Each row of a before or after table is a point. The points were changed in one or more steps. Then noise was added and the rows were shuffled. The steps act on how far a point lies along the listed directions, d1 being the first. Write out the steps. A step turns or swaps two directions, mirrors them in a line or flattens them onto one, adds a multiple of one to another, or multiplies one. Angles are multiples of 10 degrees, from the lower direction toward the higher: turns from -170 to 170, lines from 10 to 170 but not 90. Use the fewest steps. Two steps may share a direction if one is a turn and the other turns, adds or multiplies; they go together, in the order done. Otherwise the lowest direction goes first.

Directions:
(1): [ 50   3 -45]
(2): [-15  65 -12]
(3): [-43 -18 -49]
Before (12 x 3)
[[ -6  37  31]
 [  1   6  27]
 [ 12 -16 -19]
 [ -2 -12   9]
 [  4  14  14]
 [ 22   9  66]
 [ 62   3 -76]
 [ 55   5 -15]
 [ 39 -37 -62]
 [  0 -35  37]
 [ 57 -71  46]
 [  6  30 108]]
After (12 x 3)
[[ 61 -26  78]
 [-81  10  60]
 [ 16   4   4]
 [ -1 -16  -7]
 [ 36 -57   0]
 [ -8  10  25]
 [ 62 -82 -33]
 [-26 -28  41]
 [ 51  -9  11]
 [  5 -32 -36]
 [-41  34  66]
 [ 21 -22 -10]]
Steps: multiply d1 by -1; swap d2 and d3

Directions:
(1): [-74 -39 -11 -21  -4 -40]
(2): [-22  37 -11  -1  85   0]
Before (13 x 6)
[[  4 -14   3   0 -20  -6]
 [-29 -13  -9 -14   7 -16]
 [ 11 -13  -4  -2 -14   1]
 [  6  -9   4   1 -11  -3]
 [  1 -29   8  -4 -54 -11]
 [ -7 -28  -1 -14 -29  -1]
 [ 10 -17  21   6 -62   0]
 [ -4  -9   7 -10 -23  -9]
 [  9 -12   3  -2 -21  -3]
 [-14 -12   0  -4 -12 -11]
 [ 16  -8   2   8 -41   1]
 [  3  -1  -1   5   0   5]
 [ 29  19   4  11  11  11]]
After (13 x 6)
[[ -41  -14  -11  -17   14  -24]
 [ -17  -21    1   -3  -21  -14]
 [  13  -55   17   -8 -107  -14]
 [  28  -23    6   11  -80    1]
 [   4   -2    0    7    0    6]
 [  34   26    4   14   20   14]
 [  13  -18   -2   -1  -32    3]
 [  -2  -20    8  -11  -45  -11]
 [  27  -44   30    9 -122    1]
 [  10  -17    6    1  -24   -2]
 [  15  -24    4   -3  -44   -6]
 [  -3  -43    0  -15  -60   -5]
 [  10  -24    5    2  -44   -7]]
Steps: multiply d1 by 1.3; multiply d2 by 2

Directions:
(1): [ 57  11  69  43  -1 -15  27   5  73   0 -21]
(2): [-46  68  -8  36 -63  24 -25  55  20 -10  -3]
(3): [-20 -54 -40  92  29   7 -17   6   3  13 -44]
Before (10 x 11)
[[  2  -5 -16  31  10  -1  -8  21   4  14 -18]
 [-50 -14 -52 -12   4  28 -28  11 -52  -3   1]
 [  3 -18  -9  49  26  -1  -1   2  -3   5 -21]
 [  8 -69  -8  56  47 -12   7 -11  -8  17 -37]
 [-34   9 -26 -18 -16  11 -15  -6 -22   6   5]
 [  5   7   5  -6   1  -8   3   2   4   7   3]
 [-17  13 -23   7   4  10 -12  13 -10  -2   1]
 [-13  12  -6 -10 -15  14 -16  16 -15  -8  -5]
 [ -9  -3  -9  10   4 -11   3  -4  -3   6   0]
 [ -5 -36 -35  65  34   3  -7 -19  -2  13 -27]]
After (10 x 11)
[[  -3 -121  -50    2   87  -18    4  -50  -74   23  -21]
 [ -35   30  -32   13  -11   20  -22   26  -12   -4    4]
 [  11    6   10   -4    1   -8    5    1    9    9    0]
 [ -42   24  -23   -8  -31   17  -20    6  -14    3    4]
 [ -23    1  -38   23    1    7  -21   28  -16   12  -12]
 [ -35  -58  -80   25   49    9  -20  -32  -59   16   -9]
 [ -16  -30  -39   25   33    6   -9   -5  -38    7  -14]
 [ -16   -5  -17    4    3  -10    1   -6  -10    7    2]
 [ -69   -6  -69  -15   -7   35  -38   21  -62   -4    7]
 [ -23   32   -4    4  -36   21  -21   34   -6  -11   -7]]
Steps: add -1 times d3 to d1; multiply d2 by 2.5

Directions:
(1): [ 33  44  66  37  33  12  20  25  56  31   6  42  39  51  -1 -10 -14  78]
(2): [ 37 -45   6  40  45 -28  44   5  28 -28  45 -14 -36 -22 -22 -90 -46 -35]
(3): [-94 -11  27  33 -58 -15 -12  -5  39  11   2 -38  -4 -10 -51 -55  52  37]
(4): [ 39  13  24  59 -49  -6 -65  59 -39  29  21 -34 -24  56 -35  15 -22 -46]
Before (13 x 18)
[[  12   -7  -36  -18   33    1   12   -9    1   -8   16   35   24    8
    23   12  -10   17]
 [  18    3   40   12   29  -13   -6   14   19    3   33   19   12   28
    -5  -17  -13    9]
 [  18  -20  -34  -37   16   -9   19  -28   -5  -18   15    7   -1  -23
    17    4   -8   -6]
 [  44    4  -10   -9   32  -10    7   -4    9    1   -3   29   -4   -8
    32   -7  -15   -6]
 [  15    8    0  -34   76    4   59  -46   31  -10  -11   31   16  -41
    26  -12   -8   60]
 [ -18  -17  -10   44  -37  -16  -37    8   -8   10   24  -58  -31  -29
   -34  -48   17  -36]
 [-116  -16  -26  -47  -12   -6   29  -68   -1  -22  -34   -6   23  -55
    27   27   77   18]
 [ -47   12   34   24  -43   -5   -1   -5   60   36   10   -9    3  -10
   -22   -6   42   91]
 [ -72    2   -5  -41   -2   18   32  -54    6  -16  -15   -4   23  -34
    25   22   51   35]
 [-121  -34  -35  -60  -86   12  -40  -31   -1   -8  -48  -40  -13  -25
     3   26   72   -9]
 [ -61    6  -50  -62  -15   10  -17  -63  -45  -17  -33   -1    2  -41
    29   36   42  -15]
 [ -27   36   -3  -33   40    6   51  -33   24   -8  -12    6   11  -22
    27   -7   34   47]
 [   9   -6   12   34  -16  -18  -10   18  -23    7   16  -17  -24   17
     5    0  -29  -33]]
After (13 x 18)
[[ 33  -4 -32 -40  30  22  14 -22 -59 -27   7  -2  -8  -6  48  57 -14 -45]
 [-21  20 -50 -64   0  19 -27 -38 -67  -5 -35   7   8 -21  45  66  19 -26]
 [ 14   0 -45 -56 -54  29 -72  15 -67   3 -42  -9 -17  31  42 107  -1 -73]
 [-16 -17 -34 -15  26  -7  18 -16  12 -18  16  26  22  -8  14  -4  -1  22]
 [ 94 -20 -14  24  -4 -19 -20  26 -30   8  41 -22 -56  -5  -2  23 -50 -47]
 [-35   6  38  30 -29 -18   1   3   7  18   3 -12  -3  19   0  -3   5  20]
 [ 48  18 -31 -33  66   5  46 -15 -19 -19   7   4 -16 -14  38   5 -16 -21]
 [ 20  48  26  43 -36   9 -62  37 -11  47   2 -19  15  32  -7  33  15  17]
 [ -1 -13  32   9  28 -21   6   7  24 -12  35   5   4   9 -14 -41  -8   0]
 [ -3   6  -5  -7  22 -14  12 -14  32   1 -12  30   7 -26  26 -29  16  25]
 [ 37  13 -43 -50  28  11  -6 -18 -80 -19 -21  18   7  -2  68 108  -6 -63]
 [  6   8 -13 -35   8   7  16 -26  13  -1   5  24  24  -6  22  24  13  38]
 [ 53  -1 -16 -35  88   7  56 -35   8 -16  -2  30  -2 -42  30  -7 -34  25]]
Steps: swap d1 and d2; mirror d3 and d4 in the line at 60 degrees

Directions:
(1): [-20  -4 -59 -18  -6  42 -39  23  -6  29 -91  22  68 -19  31  -4  -3  63
  24 -22  16 -45 -59  -9  59 -19   1  59  67  36  27  -9]
(2): [ 81  -2 -14 -24 -39 -30  94  11  64   4 -48  -1  47  -5 -32  -6  -1  -7
 -37 -44 -18 -24  72 -18  22  54 -22  -6   1  10  39 -68]
(3): [ 23   6  21   3 -90  19  10 -55  35  58  31  11 -17  14  77  -7  -9 -59
 -53  -8  -2 -78 -28 -22 -34   3  48  55   7  31 -35  36]
Before (12 x 32)
[[  56   -7   27    0  -77   -6   70  -49   32   47   44   -1  -10   17
    47  -11  -47  -97  -81  -19  -30  -61   73  -26  -30   42   33   29
   -23   35  -39    4]
 [ -28   -7    3   15   41  -11  -15    2  -19  -60  -12  -14  -37   -8
   -31   12   21  -12   26   15   -8   53   15   11   -5   13   -3  -32
   -41  -27   -9  -16]
 [  11   16   29   -7  -40    7  -40  -13   14   67  -12    5    8  -16
    34  -12  -39   10   -7   -6    1  -40  -54    4   13  -25   12   53
     2   35  -33   28]
 [  62   16   50   16  -59  -19   93  -30   46   10   77   13  -33   16
    16  -32  -20  -75  -52    3  -19   -1   47  -27  -49   40   20    6
   -25   -6   18   -3]
 [ -78  -10  -28  -13  101   14  -67   45  -84  -67    0   -7  -25  -33
   -38   17  -14   74   51   39    0   85  -28   18   29  -41  -20  -11
   -11  -29    2   31]
 [-102   21  -45  -11   65   10 -100   70  -69  -33  -65   -1   53  -14
   -16   -1    5  107   92   10   10   57  -45   30   38  -55  -26   -5
    72   14   20    7]
 [ -27  -18   77   11   16  -40   53  -26  -11  -26  110  -27  -80   24
   -23   14   32  -68   -6   36  -14   44   53  -12  -81   21   13  -74
   -60  -44  -32   38]
 [  -9   -6   -9   -2  106  -37  -39   60  -43  -59  -56   11   35  -10
   -72   27   19   96   54    0   -8   58    7   32   41  -31  -34  -62
   -30   -3   51   -3]
 [ -57   14   35   40   42  -23  -53  -49  -44  -13  118   10  -93   24
    -4   21   17  -28   23   44    1   57   24  -10  -82   10    7  -57
   -75  -35  -73   97]
 [ -15    4   37   43   23  -32   27  -12  -13  -42   52  -17  -44   15
   -32    4   17   -9    9   27   -6   56   55   22  -47   16  -33  -59
   -45  -36  -12    5]
 [ -15  -23   17   16    0   -7    4   -9   12    5   12  -12  -31   19
     8    5   11  -23  -22    4    6  -39    8   -5  -19    6   13   13
    -8   -6    7    9]
 [  55    1   20   19  -21  -21   66  -34   40  -11   47   -4  -27   29
    15  -10   -2  -51  -56   -3  -20  -11   34   10  -37    8   15  -45
   -18    0  -49   -4]]
After (12 x 32)
[[  12   -7  -30  -19   80  -29  -24   66  -25  -32 -101   18   74  -15
   -57   23   15  107   43  -26   -3   24   -5   18   64  -20  -33  -25
    -5   18   70  -28]
 [  26   24  -56  -47  -15  -33   48   70   39  -13 -116   -1  113  -15
   -48  -14    1   74   25  -55  -19    2   59   -7   58   28  -47   -4
    73   30   65  -84]
 [ -20  -23    9   23    2    1  -11  -12    8    4    8  -14  -31   23
    12    3   15  -15  -21    5   16  -38   -7    1  -17    2   14   20
     0   -3    7   20]
 [-114  -17    1    3   13   53  -79  -20  -61   39   17   11  -15    1
    78   13   29   18   42   34   25  -30 -100  -20  -14  -52   46   38
    44   13  -28   88]
 [ -41   -6  -32    4   20   18  -47    8  -23  -33  -69    8    6  -19
    10    9   15   21   34   -5    5    8  -31    2   33   -5    9   18
     6    0    1   -6]
 [ -62    7  -62    8  -28   53  -94  -32  -20   71  -45   57   30   -5
    86   10   14   61   22  -11   22  -73  -77  -39   12  -12   27   86
    49   52  -34   86]
 [   1  -14  -80  -50   24   21    3   50   -6  -15 -113   16   80  -50
   -12    1  -20   99    8  -29  -14   -9  -13  -14   88   -2  -19   47
    51   23   56  -30]
 [ -33   -6   53   26  -11    5  -17  -50  -44   19  109  -14  -73   24
    50   -2  -40  -91  -36   38  -14   -8   24    0  -60   -9   40    2
   -46    6  -79   62]
 [  60   11   47   -6  -52  -28   20  -13   49   52   11  -12   -3  -13
     3  -11  -39  -19  -38  -15  -14  -22    8    0  -10   17   -6   19
   -32   26  -22    0]
 [ -42   18   58   39    6   20  -31  -30  -33    2  110   21  -67   18
    53  -23  -18  -41    2   57    2   28  -50   -8  -57  -24   41   13
   -12  -15  -18   67]
 [ -82    2  -23   34   19   35  -69    2  -47   -3  -16   15    4    2
    38   -2   12   58   40   28   22   -1  -59   18    1  -38   -9   20
    33    2   -6   39]
 [ -23    3   14   36   17   24  -34  -30  -22   -7   57    1  -43   28
    57   -2   -2  -14  -13   29    5   -3  -45   20  -30  -44   30  -17
     2    6  -69   56]]
Steps: turn d1 and d2 by 110 degrees; turn d1 and d3 by 30 degrees

Directions:
(1): [ -36   40   33   42   -5  -42  -18   29   14   -4   29  -44  -14   75
    2  -24   34    2  -50   38   33  -27  -42  -16  -58   44  -39   23
    9  -58   43  -27   -6  -31   57   14  -45   70    0  -45   18   45
  -56  -34  -23   46   -1  -48  -26   58   -9  -35  -37   11   -6  -30
   53   52  -64    1   23   -1  -64 -100]
(2): [ -4 -38  25  -5  39 -20 -43  23  59 -31  13  32 -41  33  66  61 -89 -43
   6   2  19  20 -64  30  -8 -74 -28  -1 -58 -28  34 -48  19  29  36  -8
  62 -34  11 -56 -87  32 -11 -15 -24 -29  33  12  -2 -65 -32  36  19   2
 -10  -6 -27  24  17  70 -54  43  11 -63]
(3): [ -31 -114   42   41   -5   52  -39    2   22  -16    3  -15   27   58
  -29  -18    2   54  -28   34  -15   31   27  -32   48   30  -36  -23
  -50   14   42   -6  -92  -41  -11   65   46  -12   61   -1   50  -18
   21  -83  -21   29   38   -5    4  -13   47    6  -43  -39    5  -18
  -75  -38   -7   11   27   -4   67  -10]
(4): [ -7 -67  22 -17 104 -24  55 -71  21 -20  29 -61 -34 -30  45 -17 -30  37
 -38  44 -61 -43  19  81  -9   8 -25  37  39  21 -27 -10 -40 -55  26 -22
 -38  13 -69   4  40  -3 -25   0  11 -68 -20  25 -43  27 -36  11  29 -25
 -69   2   1 -16  37  58  50  -8  37 -14]
Before (11 x 64)
[[  27   85  -36  -16  -49  -24   -3   28  -28   15  -20   38  -13  -29
   -11   29   17  -22   38  -41   31   11  -21  -18  -14  -17   23   -3
     4  -14  -17    9   69   44   -1  -37  -11   -6    3  -15  -55   13
    13   58   10    7  -10  -11   14  -22   21    4   13   40   28   -7
    24   23  -12  -25  -36   17  -44   20]
 [  27   51  -39  -22  -14   21   16    9  -35   30  -30   36   23  -59
     1    8   22  -18   31  -48    3  -15   20   -3   14   -9   36   -8
    17   33  -45   38   55   36  -54  -45  -20  -23  -11   45    0  -28
    25   55   30   -4  -28    9   35  -10   14   -1   13   23   21   35
     7  -14   17  -50  -19   -1   -5   65]
 [  14  119  -29  -28  -31   -8   41    3  -56   34  -21   19   29  -48
    -7  -13   58  -22   14  -34    4  -46    3   -3  -20   11   39   18
    72   12  -40   42   38   26  -20  -52  -59    9  -38   27  -21  -16
     9   66   30    1  -41   -2   -1   25   -6   -9   24   33   31   25
    67   13   -8  -62    1  -15  -60   56]
 [  13   81  -34  -28   32  -66   65  -20   -5   12   11  -41  -24  -57
    23  -10   -6  -29  -16    0  -19  -77   -5   44  -51   25   20   41
    72   17  -37   12   42   -1   19  -58  -83   34  -88   10   20   16
   -64   66   39  -45  -48   10  -37   47  -56  -15   27   16  -30   27
    74   24   13   -5   25  -16  -69   -4]
 [ -10    6   19    6  -38  -28  -47   34   31  -21  -10   10   -2   36
    11   19   13  -16   -3    7   34   15  -48  -47   -8   -2   -4   -5
   -56  -19   22  -22    7   12   17   24   21  -11   39  -14  -22   22
     4  -36   -6   16   19  -23   11  -25    4   -2  -16  -12   36    1
    -8   24  -21  -14  -20    2  -23  -21]
 [ -18  -11   20   17   32  -22   -1    1   29  -14    4   -5  -25   23
    33   22  -27  -13  -22    8    9   -6  -25    5  -12    1  -24   10
   -21   -8   13  -27    5  -23   49    5    3    3  -16  -28  -20   19
   -31  -30   -8  -16   -9   -5   -3    9  -17   -7    0   -6  -11   -5
    -7   10   -4   11    2   21  -12  -53]
 [ -11   15   10    6   44  -14   14  -11   10   -7   18  -47  -29  -23
    31  -23  -10    8  -18   25   -1  -42   -8   30  -55   -4  -20   25
    37  -19   -3  -16   -6  -20   10  -30  -43   22  -61  -19    4   17
   -21   19    2  -13   -4    1  -36   23  -12    3    7    3  -37  -15
    56   -3   -4   17   20   -1  -32  -39]
 [  31  121  -42  -25  -51   -7    5   14  -20   39   -5   46  -14  -39
    11   40   17  -68   39  -53   58   15  -27   -8  -30  -46   27  -10
    29  -10   -9   32   95   54  -29  -46  -16    0   -2  -18  -37    5
     8   73   26   20  -19  -11   26  -12  -16    1   22   34   23    8
    42   36   -6  -34  -48   14  -62    8]
 [  -7   22    1   21    6  -12  -17   44   21  -22    7   29  -20   40
    23   33  -53  -44   -1  -12   38   12  -42    6  -25  -37  -11   22
   -24  -35   28  -27   28   26   24    9   29  -11   -1  -33  -69   30
    -9   -3  -39    2   17  -24    2  -33  -23   16   19   14    4   -2
    23   26   -7   53  -33    7    1  -42]
 [  -6   20  -18   -7   -3   18   -5    3    0   -6   -1   -2   28    3
    -2    9   16  -18   -4    0    5   -1  -10  -18   -4  -11   11    8
    13  -13    7    0   -1   -7   13   -3   10   19    7   -1   11   -2
    -1  -27    0    5    3   15    8   17  -15   -5   -6  -12   31   14
    11   12  -20  -10   -9   15   -9   -4]
 [ -21   16   32   20   36  -43   -8    6   26  -33   41  -41  -47   45
    49    4  -23    1  -54   33   20  -41  -39   37  -56    9  -36   43
     6  -44   28  -46  -12  -28   76  -15  -63   56  -12  -58  -23   39
   -59  -14  -12    8   -2  -26  -36   41  -42   -9   -3   -2  -43  -36
    54   62  -41   42    0    4  -60 -114]]
After (11 x 64)
[[-21  14  13  27   2 -13   6   7  13  -1  -3  -5 -12  15   6   4  10  -6
  -19   3  13  -9  -8 -20 -13  23 -13   7  -4  -3   8  -9   8 -25  34  11
  -15  12  -8 -15   5  15 -27 -26  -1   3 -18 -16   5  20  -6 -22 -13   3
    6  -5   5   6 -20 -19  11   9 -24 -35]
 [ -2  28 -10  27 -21  10   4  36  -9  -5  -5  20   9  29 -22  -1  -3 -14
   -1 -14  30   9   2 -15 -11   2   6  18  -7 -13  10   3   4  15  -5  27
    6  -1   3   6 -19  10   8  -5 -28  23  10 -31   7  -5   9   5   4   7
   13  -3  20   4  -9  13  -2 -14  11   4]
 [ -3  15 -20  -8  -8  23  -7   0   0  -7  -4   7  26   2  -1  11  14 -19
    2  -3   5   7  -7 -22   2 -13  14   5   5 -12   7  -2  -3  -4   8  -2
   17  13  10  -8   7  -2   7 -25  -1   0   5  20   9  14 -11  -1 -10 -10
   35  16   6  13 -11 -11 -14  13  -4  -3]
 [ 10 -26 -10 -14  23  30  -1  -3  -2   8 -16  30  12 -36  24  14 -16  -2
   14 -22 -16  -8  16  17  28 -20   6  -9 -11  38 -28  19  12  14 -46 -29
   12 -39  -1  32   4 -28  29  20  21 -20 -11  18  29 -34  15  17  12   3
    8  30 -31 -32  31 -10  -8  13  35  41]
 [-26   7  24  28  22   1  -4  11  10  -9  18 -45 -15  11  15 -23   0  14
  -23  28  13 -32 -11   1 -51  10 -28  14  17 -27  18 -14 -21 -24   8  -3
  -31  25 -29 -25   6  20 -20  -8 -13  18  10 -14 -27  24  12  -5 -12   2
  -23 -25  44   0 -24   9  20  -1 -32 -52]
 [ 22  11 -22  -7 -37  11 -16  16 -17   5 -19  33  -2 -16 -27  23   9  10
   33 -28   7  28  -2 -24  25  -9   8 -13 -20  11  -4  10  16  24 -20  -9
   16 -24  28   1 -25  -7  34  25   6   7   8   5  16 -38  45  12   3  13
   28 -19 -23 -10   6 -10 -21   7   8  35]
 [-10  11  15  -7  -3  17  -7  11  -6   4 -12  26  23   5   7   6  11  -4
   -5 -13  -6 -15  -8  -4  14  -8   0   1  10  12   0  15 -17  16 -11  -9
    3 -24   3   0 -28 -16  19  -1   4  -2   4   6   1 -19  11  15  12   1
   23  13  -4  -7   1 -13  -8   3  -1  24]
 [ 13  21 -14  -3 -45  44 -14   4  -7  27  -9  34  12 -14  -6  25   6 -25
   28 -33  33  36   6 -19  21 -34   9 -30  -5  18   9  31  22  24 -51  -1
   22 -22  34  -8   4 -20  35  20  19  22   8   4  27 -31  19  15   2  -2
   21   5 -25   0  11 -23 -31   2   9  22]
 [-29  40  20  42 -28 -22 -27  35   5 -19  26 -27 -13  65   1 -10  22   7
  -50  20  40 -23 -24 -19 -47  41 -26  20   1 -46  39 -34 -19 -23  50   7
  -64  64  28 -43  -5  31 -44 -24 -14  55   2 -43 -14  55  -5 -28 -34   6
   -6 -42  51  58 -64  -4   3  -7 -74 -94]
 [  2  25  -3 -10 -53 -20 -27  21  10  -8 -21  14  12  10  -6   8  32 -12
   11 -14  29  11 -27 -53  -3   9  15  -3 -37  -1   2   2  17  19  -5  17
   12 -16  31  10 -10   9  20  -9   6   8   8 -17  18 -15   8  -6 -17  -7
   40  14  -4  12 -15 -37 -15  -3 -24  20]
 [-21  -3   8  17  22 -30   8   4  32  -6  20 -46 -10  16  10  -9 -15  -3
  -40  28  -3 -47 -13  13 -24  37 -24  18  10   3  17 -16 -19 -23  31  -1
  -33  25 -25 -15  38  22 -61 -14   7  -4  -4  -3 -34  21 -18 -10 -16 -10
  -20   7  14  15  -5  16  30  -8 -31 -49]]
Steps: turn d1 and d4 by -30 degrees; multiply d2 by 0; multiply d3 by 0
